Each row is a point. Each copy is the shape, with its points in the same order, stretched, turned, moved and blurred by noise. Is it also mirrored, or only turned?

Shape:
0: -0.12 +0.35 +0.20
1: +0.29 -0.29 -0.34
2: +0.52 +0.11 +0.29
3: -0.23 -0.01 -0.06
4: +0.43 -0.31 -0.06
5: -0.15 -0.08 +0.05
6: +0.26 -0.32 -0.55
Copy 1, 7 rows:
0: +0.17 -0.45 -0.23
1: -0.42 +0.62 +0.29
2: -0.79 -0.48 +0.04
3: +0.26 +0.15 -0.22
4: -0.74 +0.31 +0.15
5: +0.03 +0.09 -0.29
6: -0.27 +0.88 +0.48
Copy 1 is: mirrored
Copy 2 (7 x 3):
0: +0.29 +0.45 -0.01
1: +0.01 -0.41 -0.27
2: +0.70 +0.19 +0.29
3: -0.13 +0.20 -0.15
4: +0.19 -0.20 +0.07
5: -0.13 +0.21 -0.02
6: -0.06 -0.67 -0.39
Copy 2 is: only turned

Shape:
0: +0.39 +0.31 -0.21 +0.17 +0.48 -0.27
1: +0.08 +0.17 -0.29 -0.08 +0.56 -0.30
2: -0.41 +0.03 -0.31 +0.28 -0.20 +0.15
3: -0.06 +0.34 -0.02 +0.13 +0.74 -0.45
4: -0.25 +0.09 -0.04 -0.02 -0.40 -0.11
5: -0.01 +0.65 -0.17 -0.43 -0.45 +0.43
6: -0.06 -0.29 -0.16 +0.10 -0.12 -0.06
7: -0.40 -0.36 +0.08 +0.16 -0.57 -0.28
8: -0.22 +0.09 -0.20 -1.01 -0.40 +0.54
9: -0.38 -0.17 +0.27 +0.52 -0.33 +0.15
10: -0.26 -0.41 +0.23 +0.02 -0.43 +0.22
Copy 1, 11 rows:
0: -0.55 -0.36 -0.31 +0.26 -0.49 +0.11
1: -0.31 -0.06 -0.46 +0.18 -0.67 +0.14
2: +0.27 +0.09 -0.05 +0.05 +0.16 -0.04
3: -0.54 +0.06 -0.71 +0.40 -0.47 +0.06
4: +0.30 +0.18 -0.01 +0.06 +0.03 +0.46
5: +0.59 -0.29 +0.47 +0.65 -0.29 +0.30
6: +0.04 +0.09 -0.01 -0.22 -0.12 +0.20
7: +0.27 +0.38 -0.06 -0.34 +0.18 +0.58
8: +0.97 +0.11 +0.62 +0.27 -0.85 +0.39
9: +0.00 +0.31 +0.18 +0.05 +0.58 -0.02
10: +0.27 +0.33 +0.43 -0.10 +0.10 +0.23
Copy 1 is: only turned
Copy 2, 11 rows:
0: -0.41 +0.06 +0.43 -0.23 -0.46 -0.30
1: -0.16 +0.15 +0.47 -0.12 -0.30 -0.51
2: +0.50 +0.12 +0.46 -0.31 +0.08 +0.25
3: -0.16 +0.42 +0.50 -0.13 -0.51 -0.46
4: +0.13 +0.16 +0.27 -0.43 +0.34 +0.17
5: -0.26 +0.13 +0.54 +0.19 +0.57 +0.36
6: +0.24 -0.16 +0.05 -0.44 -0.07 -0.04
7: +0.41 +0.05 -0.13 -0.74 +0.25 +0.12
8: -0.07 -0.06 +0.05 +0.39 +0.91 -0.11
9: +0.46 +0.11 +0.02 -0.40 -0.06 +0.54
10: +0.33 -0.03 -0.30 -0.23 +0.23 +0.25
Copy 2 is: only turned

Shape, 15 rows:
0: -0.35 -0.25 +0.10 -0.11 -0.33 -0.10 -0.43 -0.22 +0.10
1: +0.47 +0.00 +0.48 -0.39 +0.23 +0.12 -0.47 -0.47 +0.25
2: +0.09 +0.09 -0.23 +0.32 -0.19 +0.33 +0.46 +0.40 +0.16
3: +0.20 -0.21 -0.10 +0.10 -0.14 +0.10 +0.21 -0.45 -0.51
4: -0.33 -0.02 -0.26 -0.01 +0.35 -0.34 -0.25 +0.35 +0.10
5: +0.16 +0.74 +0.53 +0.24 -0.39 -0.29 +0.32 +0.38 -0.02
6: +0.20 +0.81 +0.17 +0.34 -0.41 -0.07 -0.24 -0.14 -0.19
7: +0.17 +0.02 +0.26 +0.32 +0.33 +0.63 -0.41 +0.36 -0.46
8: +0.12 +0.34 +0.27 -0.11 +0.47 +0.58 +0.28 +0.11 +0.30
9: +0.29 -0.24 +0.04 -0.33 -0.45 -0.27 +0.11 -0.09 -0.25
10: -0.56 +0.09 +0.54 -0.51 +0.46 +0.20 +0.51 -0.37 +0.25
11: -0.10 +0.11 +0.38 -0.27 +0.15 +0.10 -0.32 +0.31 -0.61
12: -0.12 +0.11 -0.47 +0.23 -0.02 -0.33 +0.14 -0.47 -0.44
13: -0.27 +0.47 +0.33 +0.35 +0.20 +0.44 -0.20 +0.52 -0.21
14: -0.26 +0.28 -0.43 -0.21 -0.34 +0.01 +0.25 -0.37 +0.29
Copy 1 (15 x 9):
0: +0.36 +0.16 +0.02 +0.07 +0.00 +0.05 -0.37 +0.14 -0.41
1: +0.04 -0.04 -0.55 -0.15 +0.31 +0.10 +0.29 -0.01 -0.61
2: -0.03 +0.12 +0.17 +0.42 -0.15 -0.06 +0.13 -0.33 +0.15
3: +0.23 +0.10 -0.06 -0.40 -0.04 +0.18 +0.25 -0.73 -0.23
4: +0.06 -0.40 +0.34 -0.08 +0.30 +0.02 -0.53 +0.45 +0.18
5: -0.30 +0.00 +0.67 -0.04 +0.01 -0.26 +0.57 -0.12 -0.48
6: -0.49 +0.25 +0.13 -0.40 +0.12 -0.32 +0.38 -0.29 -0.54
7: +0.05 +0.23 -0.35 -0.37 -0.52 -0.11 +0.45 +0.46 -0.10
8: -0.20 +0.10 -0.21 +0.19 +0.06 +0.43 +0.47 +0.12 -0.10
9: +0.42 -0.38 +0.23 -0.08 +0.06 -0.14 +0.01 -0.70 -0.40
10: +0.03 +0.32 -0.02 -0.05 +0.22 +0.97 +0.13 +0.29 -0.24
11: +0.12 -0.17 +0.09 -0.53 -0.34 +0.16 +0.19 +0.21 -0.33
12: -0.14 +0.02 +0.25 -0.51 +0.35 +0.08 -0.08 -0.65 +0.02
13: -0.19 +0.31 +0.01 -0.12 -0.35 +0.11 +0.26 +0.60 -0.16
14: -0.30 -0.03 +0.18 +0.20 +0.32 +0.28 -0.33 -0.59 -0.21
Copy 1 is: mirrored
Copy 2, 15 rows:
0: -0.31 -0.24 +0.01 +0.04 -0.32 -0.15 +0.44 -0.04 -0.18
1: +0.02 -0.39 +0.48 +0.52 -0.14 -0.71 -0.22 +0.08 +0.15
2: -0.10 +0.13 +0.05 +0.28 +0.63 +0.62 +0.00 +0.30 -0.04
3: +0.17 -0.17 -0.28 +0.01 +0.11 -0.29 -0.66 +0.05 -0.48
4: +0.00 +0.11 +0.25 -0.31 -0.58 +0.47 +0.23 -0.08 +0.37
5: -0.14 +0.92 +0.27 +0.47 +0.56 +0.27 -0.12 -0.21 -0.25
6: +0.50 +0.68 -0.06 +0.83 +0.03 -0.10 -0.06 -0.09 -0.10
7: -0.10 +0.34 +0.14 +0.90 -0.44 +0.48 -0.59 +0.22 -0.40
8: +0.09 -0.24 +0.36 +0.74 +0.41 +0.53 -0.27 -0.33 +0.28
9: -0.10 -0.09 +0.38 -0.18 +0.12 -0.47 -0.06 +0.34 -0.62
10: -0.37 -0.93 +0.38 +0.07 +0.23 +0.46 -0.09 -1.10 +0.09
11: -0.12 +0.16 +0.60 +0.43 -0.54 +0.39 -0.24 -0.19 -0.63
12: +0.60 +0.00 -0.46 -0.18 -0.13 -0.03 -0.41 -0.25 +0.01
13: -0.06 +0.49 +0.21 +0.90 -0.21 +1.00 -0.12 -0.25 -0.20
14: +0.45 -0.41 +0.05 -0.01 +0.37 +0.12 +0.50 -0.26 +0.19
Copy 2 is: only turned
Copy 3 (15 x 9):
0: -0.34 -0.14 +0.42 +0.18 +0.32 +0.18 +0.23 -0.08 +0.20
1: -0.08 -0.20 -0.43 +0.38 +0.32 +0.49 +0.79 -0.28 +0.26
2: +0.15 +0.35 -0.19 -0.21 -0.18 -0.08 -0.41 +0.07 -0.47
3: -0.50 +0.08 -0.13 -0.36 -0.17 -0.26 +0.33 +0.38 -0.14
4: -0.15 -0.20 +0.15 +0.13 +0.10 -0.19 -0.27 -0.74 +0.07
5: +0.22 +0.27 -0.40 +0.62 -0.64 +0.25 -0.75 +0.35 +0.24
6: -0.33 +0.27 -0.28 +0.36 -0.15 +0.51 -0.66 +0.61 +0.34
7: +0.49 -0.52 -0.30 -0.31 +0.19 +0.02 -0.06 -0.08 -0.07
8: +0.62 +0.27 -0.66 +0.04 +0.40 -0.04 +0.03 -0.14 -0.10
9: -0.43 +0.21 +0.05 -0.15 -0.65 +0.19 +0.47 -0.08 +0.12
10: +0.23 +0.48 -0.54 +0.23 +0.71 -0.48 +0.52 +0.02 +0.34
11: +0.24 -0.37 -0.09 -0.18 -0.06 +0.09 +0.08 -0.22 +0.60
12: -0.94 +0.07 -0.08 -0.15 -0.07 -0.45 -0.26 +0.28 +0.06
13: +0.56 -0.14 -0.25 +0.05 +0.29 +0.05 -0.73 +0.08 +0.13
14: -0.61 +0.70 +0.06 -0.05 +0.18 +0.17 -0.01 +0.23 +0.06
Copy 3 is: mirrored

Shape (15 x 12):
0: -0.20 +0.52 -0.26 +0.32 +0.14 +0.12 +0.12 -0.13 +0.19 -0.52 -0.53 -0.12
1: +0.14 +0.03 -0.49 +0.60 -0.35 +0.42 -0.15 -0.13 +0.23 +0.85 +0.17 +0.03
2: +0.22 +0.03 +0.14 +0.09 -0.47 +0.09 +0.14 -0.10 +0.50 -0.06 +0.19 -0.15
3: +0.14 -0.07 -0.46 -0.04 -0.14 -0.32 -0.01 -0.32 +0.26 -0.44 -0.21 -0.13
4: -0.82 +0.13 +0.52 -0.13 +0.35 +0.43 -0.24 -0.11 -0.19 +0.08 +0.18 -0.11
5: -0.85 +0.17 -0.29 +0.10 -0.05 +0.42 +0.27 +0.03 -0.05 +0.10 +0.05 -0.33
6: -0.25 -0.73 +0.35 +0.37 +0.26 -0.06 +0.06 +0.42 -0.02 +0.00 +0.26 -0.26
7: +0.28 +0.89 -0.04 -0.07 +0.54 -0.17 +0.13 -0.04 -0.40 +0.48 +0.12 -0.48
8: +0.18 -0.11 -0.22 +0.18 -0.29 +0.20 -0.10 +0.00 -0.01 +0.07 -0.76 -0.18
9: +0.24 -0.58 -0.14 +0.53 +0.66 +0.00 +0.38 +0.24 +0.12 +0.00 +0.07 -0.06
10: -0.11 -0.05 +0.15 +0.12 +0.20 +0.75 -0.54 +0.33 -0.32 +0.34 +0.38 -0.24
11: +0.10 -0.21 -0.27 +0.17 +0.01 +0.31 +0.13 +0.26 +0.08 -0.35 -0.11 -0.04
12: -0.26 +0.04 +0.20 -0.01 +0.04 +0.81 +0.23 -0.13 -0.41 -0.12 +0.13 -0.18
13: -0.13 +0.36 +0.37 +0.63 -0.14 -0.16 -0.01 -0.33 -0.13 -0.81 +0.35 +0.12
14: -0.02 +0.39 +0.00 +0.10 +0.35 -0.08 +0.30 +0.31 -0.41 -0.51 +0.29 +0.65
Copy 1, 15 rows:
0: -0.06 -0.25 -0.38 -0.36 -0.63 -0.08 +0.22 -0.45 +0.08 +0.23 -0.24 +0.41
1: -0.32 +0.22 -0.51 +0.58 -0.96 -0.12 -0.82 +0.97 +0.45 -0.42 +0.28 -0.24
2: +0.08 +0.49 +0.14 +0.29 -0.18 -0.64 -0.25 +0.02 +0.54 +0.08 -0.34 +0.35
3: -0.36 +0.15 -0.37 -0.26 +0.06 -0.58 -0.15 -0.09 +0.00 +0.39 -0.12 +0.13
4: +0.14 -0.39 +0.65 -0.03 +0.35 +0.58 +0.19 -0.76 +0.09 -0.24 +0.07 -0.19
5: -0.47 -0.06 +0.28 -0.14 -0.45 +0.41 -0.07 -0.40 +0.17 -0.17 +0.00 -0.49
6: +0.14 -0.13 +0.41 +0.29 -0.08 -0.22 +0.01 -0.68 -0.20 -0.84 -0.30 -0.86
7: -0.21 +0.00 +0.44 +0.39 +0.21 +0.40 -0.02 +0.23 -0.57 -0.21 -0.29 +0.20
8: -0.30 +0.06 -0.87 +0.22 -0.64 -0.51 -0.01 -0.08 +0.16 +0.58 -0.08 -0.37
9: +0.19 -0.31 +0.15 +0.03 -0.88 -0.34 +0.32 -0.26 -0.32 -0.96 -0.08 -0.51
10: +0.41 +0.42 -0.04 +0.67 -0.03 +0.33 -0.15 -0.07 -0.09 -0.78 -0.02 -0.56
11: +0.16 +0.26 -0.45 -0.03 -0.46 -0.38 +0.30 -0.22 +0.12 -0.27 -0.29 -0.26
12: +0.45 +0.10 +0.34 -0.14 -0.20 +0.31 +0.32 -0.27 +0.11 -0.12 -0.06 -0.28
13: +0.80 -0.34 +0.00 -0.43 +0.39 +0.16 -0.15 -0.06 +0.11 -0.42 -0.67 +0.41
14: +0.55 -0.32 -0.38 -0.53 +0.41 +0.29 +0.95 +0.13 +0.00 -0.67 -0.61 +0.20
Copy 1 is: only turned
Copy 2, 15 rows:
0: -0.13 -0.32 -0.72 +0.19 +0.55 +0.46 +0.65 -0.14 -0.33 +0.09 +0.26 -0.10
1: -0.46 +0.63 +0.17 +0.65 +0.70 -0.34 +0.17 +0.10 +0.38 -0.20 -0.05 -0.17
2: -0.15 +0.08 -0.18 -0.11 +0.69 +0.10 +0.16 +0.10 +0.33 +0.06 +0.55 -0.04
3: -0.17 +0.26 -0.25 -0.11 +0.74 +0.34 +0.68 -0.15 -0.10 +0.14 +0.32 +0.40
4: -0.14 -0.25 -0.20 -0.46 -0.75 +0.44 -0.50 +0.00 -0.26 -0.07 +0.06 -0.54
5: -0.28 -0.08 -0.07 -0.12 +0.53 +0.78 -0.27 -0.20 -0.02 +0.11 -0.34 -0.46
6: +0.06 +0.21 -0.01 -0.40 +0.12 +0.26 -0.15 +0.42 +0.54 +0.18 -0.61 +0.03
7: +0.22 -0.27 +0.37 +0.60 -0.32 -0.17 +0.33 +0.21 -0.24 -0.65 +0.31 -0.25
8: +0.17 +0.31 -0.29 -0.15 +0.47 -0.04 +0.28 -0.39 +0.15 -0.12 -0.26 -0.11
9: +0.01 +0.15 +0.05 +0.36 +0.52 -0.35 +0.31 +0.55 +0.30 +0.03 -0.69 +0.48
10: -0.25 -0.03 +0.30 +0.01 -0.35 -0.09 -0.34 -0.20 +0.51 -0.02 -0.27 -0.27
11: -0.07 +0.08 -0.08 +0.07 +0.74 +0.01 +0.35 -0.12 +0.36 +0.36 -0.26 +0.21
12: -0.07 -0.32 +0.24 -0.35 +0.00 -0.18 -0.15 -0.26 +0.03 +0.05 -0.30 -0.45
13: -0.42 -0.23 -0.36 -0.19 +0.10 +0.28 +1.00 +0.38 -0.17 +0.35 +0.67 -0.20
14: +0.13 -0.12 +0.31 +0.46 +0.00 -0.27 +0.73 +0.24 -0.30 +0.76 +0.10 -0.01
Copy 2 is: mirrored
Copy 3:
0: -0.19 +0.41 +0.24 +0.02 -0.47 +0.02 +0.21 +0.68 +0.26 -0.39 -0.46 -0.22
1: -0.15 +0.25 -0.21 +0.70 +0.01 +0.20 +0.05 +0.15 -0.11 +0.14 -0.02 +0.71
2: +0.06 -0.10 -0.05 +0.36 +0.41 +0.14 -0.31 +0.09 +0.24 -0.38 -0.21 +0.17
3: -0.20 +0.00 -0.10 +0.08 +0.01 -0.30 +0.43 +0.56 +0.12 -0.09 -0.29 -0.19
4: +0.38 -0.11 +0.70 -0.04 -0.37 +0.06 -0.22 +0.16 -0.50 +0.00 -0.10 +0.05
5: +0.24 -0.03 +0.42 +0.35 -0.58 -0.01 +0.21 -0.03 -0.09 +0.13 -0.32 -0.09
6: -0.06 -0.19 +0.46 +0.00 -0.14 +0.29 +0.33 -0.24 -0.09 -0.04 +0.31 -0.39
7: -0.60 -0.23 +0.16 -0.26 -0.62 -0.45 +0.05 -0.06 -0.73 -0.07 -0.48 +0.55
8: +0.00 +0.15 -0.34 +0.09 -0.18 +0.11 +0.75 +0.48 +0.35 -0.14 -0.24 +0.55
9: -0.64 -0.23 +0.20 -0.02 -0.46 +0.26 +0.35 +0.20 +0.15 -0.06 +0.19 -0.40
10: +0.02 -0.11 +0.06 +0.05 -0.29 +0.56 +0.09 +0.04 -0.64 -0.02 -0.12 +0.18
11: -0.16 +0.03 -0.15 +0.03 -0.28 +0.37 +0.34 +0.30 +0.25 -0.14 -0.19 -0.31
12: +0.28 -0.20 +0.11 +0.13 -0.60 +0.10 -0.15 +0.30 -0.22 -0.28 -0.07 +0.04
13: +0.07 +0.74 +0.58 +0.09 -0.14 -0.26 -0.57 +0.37 -0.37 -0.70 +0.22 -0.68
14: -0.23 +0.63 +0.18 -0.48 -0.68 -0.02 -0.32 +0.03 -0.24 +0.06 +0.08 -0.63
Copy 3 is: only turned
Copy 4 (15 x 12):
0: +0.13 -0.16 +0.13 -0.14 -0.58 +0.16 -0.29 -0.27 -0.15 +0.72 +0.01 +0.52
1: -0.48 -0.66 +0.25 +0.17 -0.36 -0.16 -0.66 -0.01 +0.21 -0.50 -0.01 -0.19
2: -0.03 -0.20 +0.33 +0.22 -0.37 +0.30 -0.13 -0.18 -0.20 -0.19 +0.33 -0.08
3: +0.13 -0.04 -0.14 +0.04 -0.36 +0.30 +0.11 -0.10 -0.15 +0.12 -0.45 +0.22
4: +0.00 -0.02 -0.56 +0.07 -0.65 -0.29 +0.00 +0.13 +0.25 +0.76 +0.53 +0.11
5: -0.45 -0.27 -0.30 +0.40 -0.55 +0.27 -0.45 +0.45 +0.40 +0.69 +0.28 +0.33
6: -0.55 +0.07 -0.69 +0.36 +0.33 -0.12 -0.23 +0.02 -0.24 +0.06 +0.03 -0.05
7: +0.33 -0.72 -0.07 -0.23 -0.47 -0.58 +0.32 -0.05 -0.16 -0.18 +0.45 +0.62
8: -0.51 -0.10 +0.20 -0.61 -0.30 +0.09 -0.08 +0.00 -0.12 +0.24 -0.22 -0.01
9: -0.27 -0.06 -0.42 +0.26 +0.29 -0.34 -0.39 -0.08 -0.47 -0.26 -0.33 +0.28
10: -0.29 -0.65 -0.37 +0.42 -0.34 -0.74 +0.18 -0.06 -0.21 +0.28 +0.38 -0.39
11: -0.25 -0.23 -0.01 +0.41 +0.09 -0.08 -0.02 -0.14 -0.44 +0.32 -0.18 +0.03
12: -0.39 -0.05 +0.04 +0.29 -0.59 -0.44 +0.03 +0.18 -0.06 +0.60 +0.39 +0.27
13: -0.05 +0.05 -0.20 +0.41 -0.34 +0.00 +0.08 -0.97 -0.07 +0.30 +0.13 +0.47
14: +0.16 -0.16 -0.15 +0.56 +0.41 -0.69 +0.24 -0.54 +0.07 +0.39 -0.13 +0.55
Copy 4 is: only turned
